Every row gives one point. The points of each table are mixes of a few directions, plus a little noise. Count the directions of each table, and those that both share. Where both have some left over, give the other angles between the two spaces (their principal angles), to ten degrees, smallest first.
In the rows, zero is written as 128.

First:
[[120 121 127]
 [156 133 167]
 [132 116 155]
 [103 141  63]]
Second (5 x 3):
[[160 172 100]
 [124 103 166]
 [ 92 103 113]
 [108 106 135]
 [157 156 126]]
Directions: first 2, second 2, shared 2

First (6 x 6):
[[152 123 138 116 161  99]
 [167 110  89 129 163  99]
 [138 120 102 140 148  66]
 [106 137 137 130  97 173]
 [114 134 138 127 109 157]
 [ 93 145 164 126  90 176]]
Second (7 x 6):
[[128 106 119 115 119 122]
 [125 224 168 187 170 155]
 [128 166 145 153 146 139]
 [128 134 131 132 131 129]
 [129  95 114 107 113 118]
 [129  93 113 106 112 118]
 [129  79 108  98 107 115]]
Directions: first 3, second 1, shared 0; angles 70

First, 10 rows:
[[130 124 116 172 116  97 155 185 164 150  57]
 [145 197 169 116 124 151  93  95 130 134 116]
 [153 135 117 174 158 136 103  88 148 133 126]
 [111  68  63 110 150 144 125 113  92 116 189]
 [111  69  95 102 145 138 132 106  92 105 201]
 [139 142 159 147 126 116 131 125 149 127 110]
 [129 175 150 112 109 135 119 140 130 140  97]
 [142 151 158 145 129 124 121 115 146 129 113]
 [106 107 104  96 114 128 144 158 105 128 137]
 [114 110 147 107 109 111 156 154 122 119 133]]
Second (11 x 11):
[[153 140 110 109 154 113 117 149 140  96 134]
 [112 130 133 158 131 128 125 125  67 128 107]
 [133 139 110 131 151 131 125 142 130 101 140]
 [103 138 123 152 159 145 103 162 106 105 131]
 [ 97 125 134 148 128 154 121 136 152 102 147]
 [183 138  93 120 121  68 183  64  64 155 115]
 [110 120 149 134 115 103 100 126 126  98 119]
 [135 135 125 100 155 124  96 170 150 152 131]
 [ 98 101 158 114  74 175 156  99 217 212 157]
 [149 136 115 119 138 102 128 126 117 113 126]
 [134 108 159 123  81 165 154 109 140 146 102]]
Directions: first 4, second 6, shared 0; angles 50, 50, 90, 90

First:
[[148 131 163 124 111 136  82 165 136 110  92 177 146  74]
 [114 126 104 131 140 122 160 103 122 140 153  95 115 165]
 [105 124  87 133 148 119 182  85 119 149 170  71 107 190]
 [104 125  88 133 147 119 181  86 119 149 170  72 107 190]
 [128 128 128 128 128 128 128 127 128 128 128 128 128 129]
 [146 131 160 124 113 135  85 162 136 111  94 173 145  79]
 [153 132 172 122 107 138  69 174 138 106  82 189 150  61]
 [115 127 106 131 139 123 157 104 123 139 151  97 117 162]
 [118 126 111 130 137 124 151 110 124 137 146 104 119 155]
 [149 131 165 124 111 137  79 167 137 109  89 180 147  71]
 [126 128 124 128 130 127 133 124 127 130 132 123 126 133]]
Second, 11 rows:
[[125 145 138 143 139 115 127 177 131 107 146 175 188  89]
 [129 115 120 116 121 137 130  88 124 144 113  91  79 159]
 [111 127 118 120 138 123 146  97 110 124 112 109  82 149]
 [132 130 132 132 127 128 124 141 133 126 134 138 146 118]
 [152 126 139 136 113 137 105 160 151 137 146 144 177 107]
 [134 122 127 125 122 134 124 119 132 136 126 117 120 136]
 [ 79 167 127 145 177  87 168 168  92  69 131 192 156  89]
 [126 102 110 103 116 145 136  44 117 158  96  51  23 193]
 [111 128 119 121 138 123 145 101 111 123 114 112  87 146]
 [170 117 143 135  98 148  89 163 167 152 151 137 189 108]
 [141 128 135 133 121 132 115 149 141 132 139 140 160 114]]
Directions: first 1, second 2, shared 0; angles 50

First (8 x 24):
[[137 135 122 134 113 125 139 129 115 128 133 134 124 129 132 136 134 135
  124 122 143 132 136 110]
 [177 131  51 102  59 116 203 157  52 174 158 117 128   8 112 165 179 152
  117  60 128 113 239  66]
 [136 112 113 142 114 120 123 126 122 130 136 121 131 131 117 133 137 119
  131 123 141 140 151 114]
 [104 137 143 110 134 134  92 127 143 115 109 151 154 136 125 107 114 124
  158 150 104 115 120 160]
 [109  96 129 142 136 123  71 116 157 117 121 124 154 158 104 109 120  97
  156 152 118 138 136 154]
 [120 163 163 137 125 135 122 123 128 101 119 163 121 180 154 126 112 144
  129 148 155 134  83 121]
 [115 110 136 109 183 134 134 128 161 144 121  90 117 102 126 117 118 118
  111 126  85 111  99 170]
 [125 140 165 148 160 134 139 119 146 113 126 124  96 180 154 131 111 136
   99 141 150 140  61 128]]
Second, 11 rows:
[[116 179 159 114  84 140  90 155 129  89  95 127 168 126 124 114 138 143
  175 119  97 117 146 121]
 [124 139 164 138 110 122  87 132 147  49  98 140 127 133 125 108  76 115
  157 140 114 132 118 138]
 [138  82 121 149 162 111 140 101 141 116 143 135  83 133 130 128  80 104
   98 146 153 142 102 143]
 [124 141 162 135 109 124  89 132 146  58 100 137 130 132 126 110  84 120
  158 137 113 130 121 136]
 [134  99  98 131 157 125 163 114 119 180 156 123 109 128 130 143 144 124
   92 129 149 132 123 128]
 [126 133 134 128 123 128 120 131 131 115 122 130 131 129 127 124 121 128
  135 129 125 127 128 129]
 [144  54 115 161 183 104 150  87 146 115 154 138  58 137 131 130  58  91
   79 155 167 150  88 151]
 [116 181 135 103  90 147 115 159 113 144 112 120 180 122 125 128 184 157
  162 107 101 112 159 111]
 [138  83  98 140 169 118 165 103 125 170 161 126  92 130 131 143 123 116
   83 136 157 137 113 135]
 [121 159  88  95 119 151 168 148  91 241 151 106 173 116 128 154 241 167
  118  96 123 109 165 100]
 [121 160 134 114 104 138 119 146 121 133 117 124 159 125 127 126 158 145
  149 116 111 118 146 117]]
Directions: first 4, second 2, shared 0; angles 40, 50

First:
[[107 138 124 120 124 118 135 122 123 128 125 128 127 129 133 144 123 129
  145 126 119 119 115 127 130 119 133 121 129 119 133 117]
 [176 143 124 133 102 117 147 113 126 129 102 131 144 117 109 174 136 163
  146 126 154 143 142 160 151 127 115 124 142  95 121 157]
 [111 148 128 115 104 118 159 107 121 138 117 119 125 129 109 161 127 132
  150 127 144 126 111 124 135 110 136 138 143 119 138 112]
 [111 136 119 129 108 114 140 119 115 125 123 125 133 143 137 154 134 136
  146 125 113 129 128 141 139 107 123 124 138 108 138 120]
 [114 154 134 103 139 117 137 119 134 134 113 140 126  99 125 161 108 137
  164 126 139 100  96 122 125 136 144 107 121 115 123 120]
 [128 132 119 130 129 114 120 130 122 119 121 136 137 125 149 150 127 142
  147 125 110 120 129 150 135 125 121 105 126 104 125 136]
 [131 103 134 139 148 149 104 147 136 125 150 125 120 138 134  73 130 106
   89 132 121 136 141 110 113 141 128 141 118 162 127 128]
 [146  72 144 154 170 176  81 169 146 127 172 119 110 145 129   7 135  80
   37 138 124 152 161  87  98 160 125 162 107 205 122 134]]
Second (11 x 32):
[[158 125 128 132 147 126 104 144 136 120 120 139 138 116 136 123 123 132
  125 130 118 120 142 139 132 148 116 112 118 116 112 144]
 [156 119 129 137 130 136 124 121 126 131 130 137 125 116 139 128 140 156
  123 122 154 143 138 156 120 143 134 114 124 136 124 166]
 [158 124 128 134 143 131 110 136 135 123 125 139 134 113 136 126 126 141
  125 128 129 127 138 142 129 146 122 113 119 123 115 152]
 [ 77 139 126 116 119 122 147 130 130 128 132 114 125 145 106 133 110  92
  138 134 104 114 102  82 137  97 130 154 138 127 141  73]
 [128 125 129 129 112 129 137 114 115 137 130 122 121 137 138 127 150 141
  123 124 147 142 137 150 119 129 135 128 133 137 136 141]
 [166 120 129 137 134 131 113 127 125 128 125 138 129 117 145 124 143 154
  120 124 145 138 149 163 121 152 126 109 120 128 118 168]
 [161 122 129 135 137 130 112 132 130 126 123 138 132 117 142 124 136 146
  122 126 136 132 146 154 125 149 124 112 121 125 117 159]
 [ 81 140 124 114 101 111 145 122 110 135 123 103 124 167 126 126 141  95
  128 132 107 120 129 118 128 106 126 153 142 124 144  79]
 [158 120 130 137 134 137 122 123 129 130 130 139 126 112 137 127 136 155
  123 123 151 142 137 152 122 143 133 113 122 135 123 165]
 [148 132 125 124 155 116  94 161 142 111 112 137 149 123 133 120 111 107
  127 136  85  99 143 122 141 147 101 117 116  99 105 116]
 [ 18 143 129 112  99 139 199 100 133 139 157 101 102 146  72 150  91  87
  153 131 130 129  48  31 136  48 162 186 155 159 171  42]]
Directions: first 4, second 3, shared 1; angles 50, 60
